Each row is a point. The points of each table are mixes of a few directions, plus a little noise. How many directions does each table use, and how many do they share? Where both have some left over, give the other angles between the two spaces (their principal angles), to ten degrees, smallest first.
(in the rows, 128 means zero)

First, 7 rows:
[[106  79 159]
 [136 118 159]
 [128 145 102]
 [176 186 137]
 [136 153 107]
 [122 144  92]
 [ 92  72 141]]
Second (5 x 3):
[[114 106 134]
 [123 109 147]
 [124 141  98]
 [129 169  65]
 [150 115 194]]
Directions: first 2, second 2, shared 2

First (8 x 8):
[[122 129  74 106  87 149 162 146]
 [120  77 155 119 115 152 141  96]
 [ 83 121 148  60 143  85 154  73]
 [131 144 147 145 139 150  94 159]
 [112 147 110 125 143  94 156  97]
 [117 117 150 152 145 137 134  96]
 [146 155 115 147 114 176  89 204]
 [192 135 123 171 139  82  95 154]]
Second (8 x 8):
[[142 119 118 126 140 145 125 132]
 [ 96 148 151 135  99  87 133 119]
 [154 112 108 123 153 162 124 136]
 [ 61 170 176 143  66  41 139 108]
 [134 125 124 126 133 135 127 130]
 [174  99  95 118 171 187 122 141]
 [176  98  92 118 173 190 120 142]
 [ 88 152 157 136  91  76 133 116]]
Directions: first 5, second 1, shared 0; angles 60

First, 11 rows:
[[126 126 107 119 120 141 145 109 101 147 145  79]
 [124  97 116 135 141  92 155 121 116 141 120 112]
 [130 114 125 128 148 100 135 137 140 122  99 118]
 [129 141 129 124 121 145 120 127 127 127 136 126]
 [134 170 158 127 113 168  82 148 158 101 133 185]
 [134 158 112 105 115 173 122 117 114 132 139  68]
 [132 169 179 142 108 162  68 158 173  91 139 249]
 [130 121 133 130 145 106 126 141 146 117 100 135]
 [122  80 135 152 153  61 150 137 138 129 105 170]
 [118  74 106 142 142  73 176 110  99 156 129 106]
 [130 158 106 105 102 185 128 104  96 145 163  60]]
Second (10 x 12):
[[118 108 127 107 129  99 162 116 143 142 102 142]
 [159 159 143 141 132 144 119 173 105 132 160 106]
 [132 118 130 148 119 101 140 121 141  96 103 123]
 [ 86 120  95 104 124 195  69  50 116 170 161 170]
 [139 134 136 127 130 119 141 148 125 131 129 120]
 [153 122 132 174 103  80 151 105 136  89 100 127]
 [114 114 125 136 127 115 129 122 145  97 103 123]
 [148 123 128 155 105  93 149  96 130 119 113 140]
 [ 81 128 107  87 148 208  66 112 119 161 164 142]
 [149 152 158 100 160 127 155 236 120 143 142  87]]
Directions: first 3, second 4, shared 0; angles 30, 50, 80

First:
[[128 145 137 113 128 129 133 123 128 144 125 135 119 126 129 118 131 123
  118 113]
 [132 158 147 103 125 137 132 118 123 163 125 145 106 117 130 110 144 112
  103 101]
 [131 177 153  85 127 132 145 111 127 177 119 151  97 122 133  97 138 112
   97  82]
 [129 192 157  66 131 126 156 105 134 187 112 159  89 129 138  85 127 117
   94  67]
 [125 130 126 123 132 122 134 129 134 127 125 128 129 134 130 125 116 134
  133 125]
 [135 133 140 134 119 148 115 126 112 144 136 135 116 105 124 127 164 106
  106 125]
 [119  42  78 200 134 110 106 158 137  35 141  81 186 151 120 183  92 165
  194 208]
 [135 135 144 136 116 150 114 126 109 149 136 139 116 102 123 125 170 103
  101 125]
 [116  42  71 192 139  98 116 158 149  26 134  77 192 165 123 181  70 178
  207 206]]
Second (10 x 20):
[[125  83 105 169 128 126 111 144 127  84 137 106 156 133 122 157 121 140
  156 170]
 [128 174 147  81 132 122 152 112 136 167 115 148 102 132 136  97 120 124
  108  84]
 [132  40  99 228 112 154  71 160 100  62 159  93 171 102 109 191 172 120
  152 216]
 [116 129 107  99 150  85 163 127 165 102 109 117 143 176 139 120  50 173
  169 119]
 [129 129 131 130 126 132 125 128 124 132 130 129 126 123 127 128 136 123
  123 128]
 [128 185 152  70 133 121 157 108 137 177 112 153  96 133 138  89 118 123
  103  73]
 [133 162 150 104 123 140 132 116 120 168 125 147 103 113 130 108 151 108
   97  98]
 [119  79  92 158 139 103 128 145 147  66 128  97 167 159 127 156  80 165
  180 170]
 [140 116 144 167 106 171  89 133  90 144 150 134 120  80 116 144 206  86
   93 147]
 [130 184 153  73 131 126 153 108 133 179 114 154  95 128 137  90 126 118
   99  74]]
Directions: first 2, second 2, shared 2

First:
[[189 171 105 111  72 118 101 143 108  73 103  89 150 100  65 175 133 158
  171 109 142 156 142  74 149 136 123  93 137 165 140 157]
 [151 117  97  64 121 116 124 129  90 106  74 131 156 131 193 159 120 133
  176 135 129 122 165 102 138 101 106 159 145 144 130 124]
 [ 99 114 164 184 143 148 130 107 149 145 186 108  91 124  73  79 132 102
   62 131 131 124 107 175  97 158 136  96 119  92 114 110]
 [ 70 142 140 146 163 119 162 149 174 217 115 166 149 187 214 160 141 108
  104 155 128  90  76 133 126 101 154 187  85 138 129 148]
 [ 93 126 138 192 169 144 116 129 139 172 153 127 127 108  78  83 105 148
   73 124 122 147  83 176 130 144 138 142 132  89 123 149]
 [129 131 129 109 100 165 128 136 102 144 138  85 141  98  92 143 134 134
  142 135 178 139 138 106 143 142 125 107 127 138 111 156]
 [184 107 120 110 114  88 104  88 112  20 115 122  95 133 127 109 125 103
  131 114  82 123 180 139  87 130  98  99 157 116 139  60]
 [ 71 129 148 150 154 156 169 159 169 210 172 188 120 134 144 106 136 147
  134 126 138 130  91 130 166 128 165 138 103 134 129 156]
 [166 115 109  87 117  99 119 113 108  65  96 136 125 137 167 137 126 119
  159 123 103 121 170 116 116 113 107 130 147 135 137  93]]
Second:
[[169 109 182 109 164 136 162 132 138 145 182  93 104 129 126 181 177  85
  107 115  79  69  67 167 112 128 143 108 108  97 131 140]
 [142 140  98 133 115 127  89 114 129  86 128 126 119  98 111 109 110 154
  132 105  97 166 107 154 111 116 115 152 160 123 130 131]
 [153 133  87  78 124 124 174 149  82 125 118 105 144 104 142 158  89 183
  187  88  87  96 134 122 145  80 153 139 168 123 123 149]
 [ 99 117 127 133 109 134 110 116 130 173 101 169 145 158 143 114 124 124
  133 172 159 112 176  81 122 148 116 113 106 183 122 138]
 [125 160 121 155 150 107 147 155 132  52 137  83 117 102 104 109 125 133
  105  84 158 205 103 171 166 116 139 153 146  41 138  76]
 [ 88 128  90 108 108 119 163 147  89 181  72 153 176 161 152 125  90 168
  174 155 181  99 223  47 163 118 139 114 120 171 113 128]
 [117 130 131 155 119 130  85 109 150 117 126 146 120 130 117 102 135 115
  104 143 139 160 125 134 112 148 108 133 122 139 130 122]
 [109 138 152 157 121 138 124 137 154  71 129 139 100 103 154  89 116 102
  116 123 169 202  97 155 155 142 132 153 143 108 158 121]
 [149  97 164 124 141 137  97  93 147 203 158 139 127 168 105 166 187  89
   93 168  82  44 121 121  67 156 107  87  78 167 107 148]]
Directions: first 6, second 5, shared 0; angles 30, 30, 70, 80, 90
